Each row is a point. To make a cloud, some directions were put in groups of two or more. Within a group, all points are equally far from the middle, so they leave a hole (a ring in 2 directions, a hollow ball in 3). The other directions are filled evenly. Then the cloud was stretched, turned, moved and blurred a little. Count the holes, and give their numbers of directions, smallest first.

Cloud, 14 rows:
[[ -7  52]
 [ 35  41]
 [-36  35]
 [ 20 -12]
 [-13  49]
 [-73 -21]
 [ 23  54]
 [-53 -62]
 [-20  46]
 [-27  40]
 [ 24  54]
 [-41  30]
 [ 37  35]
 [ -5  53]]
Holes: 1 (2)

Cloud (13 x 2):
[[ 12  31]
 [  2  86]
 [ 60   1]
 [-36  -6]
 [-40 -21]
 [ 48 -23]
 [-59  -4]
 [ -8 -42]
 [-38 -60]
 [-30  63]
 [ 34  59]
 [ -5  35]
 [ 27  -8]]
Holes: 0

Cloud:
[[-24 -68 -11]
 [-44  25 -54]
 [ 62  45 -19]
 [-57 -44 -37]
 [-10  59 -48]
 [-16  68   9]
 [-16 -12  51]
 [ -8  71   7]
 [-57  38  -9]
 [-16 -55  26]
 [-52  30 -42]
 [ 39  30  39]
 [-38  31  36]
 [ 15  53 -57]
 [ 23  40  43]
 [  7 -53  22]
 [-44   3  41]
 [ -1  27  50]
 [-68 -23  10]
 [-17 -31  45]]
Holes: 1 (3)

Cloud, 28 rows:
[[ 71 -14  20  48]
 [-19 -48 -43  32]
 [-47  26 -40 -42]
 [ 11  62  44  -5]
 [-71   0  13  -1]
 [ 70 -25   2  -8]
 [-14 -57 -49  16]
 [-56 -10 -52 -36]
 [ 73  15  51  13]
 [-61  -8  38 -13]
 [-42 -51 -13 -33]
 [-36  25  31 -59]
 [ 79   0  13  34]
 [-30 -40 -49  24]
 [-42 -12 -29  32]
 [ 60  27  60  20]
 [-20  59   1 -38]
 [ 60 -11 -38  13]
 [ 74  15  -2  30]
 [ 54  30  18  42]
 [ 47  49  51  10]
 [ 31  55  36 -37]
 [ 63  16 -26 -22]
 [ 14  -3  72  -6]
 [ 71  36   6   3]
 [-23   3  67  13]
 [ 41  41  52 -30]
 [-75   3   1 -36]]
Holes: 1 (4)

Cloud (46 x 6):
[[-32  30   9  66 -31 -13]
 [-15  16   4   2  23  75]
 [ -3  56   4  -4  17  71]
 [-77 -42 -24   9  -8  28]
 [  0 -13  14  59 -31 -53]
 [-14 -75 -21 -57  17 -11]
 [-14  58   8  62  -7  26]
 [ 12 -18  53   5   6  40]
 [ 18  48  13  28  92  52]
 [-30  40  38  65  27  47]
 [ 32 -59 -17  53  38 -33]
 [-44   1 -38   9  40  50]
 [ 13 -65  22  68  51 -66]
 [ 33   6  -1  33  21 -58]
 [-55   9  67  39  13  35]
 [ 26 -21  29  77  24 -60]
 [ 17  10  45   1  55  46]
 [-31 -28 -21 -31 -20 -35]
 [ -9  35  62   2  64  32]
 [-49 -15 -64  -1  -2  33]
 [  5 -69 -18  17  38 -57]
 [-71 -42  -1   4  39   1]
 [ 51   7 -27  -7 -43 -38]
 [-50  37  22  63   8  -4]
 [-61  29  70  31 -20  16]
 [-17   2  28  -8  -1  64]
 [-50 -22  38   6  26  39]
 [ 35 -61  66  43  54 -53]
 [-11 -37   5  93  58  28]
 [-51 -34  22  27 -51 -37]
 [-17 -47 -16  75  54 -12]
 [  5 -34  35   6  -7  62]
 [-24 -40 -37  54  41  21]
 [ 58 -45  63  57  36   0]
 [  3  50 -37  27 -18  17]
 [ 49  94  30  18  25  47]
 [-29 -46  -8 -56  -7  11]
 [ 40  17  83  76  62  31]
 [-34 -55  38  -1 -57 -17]
 [ 71  22  32 -12  -7  -5]
 [ 67  -4  15  15 -11  30]
 [-26 -20 -10 -21 -57 -37]
 [ 22  44 -34  31 -50  23]
 [-32 -84 -26  69  21 -16]
 [ 29   8  16  86   8  -5]
 [  9   9  40 -17  25 -55]]
Holes: 1 (3)
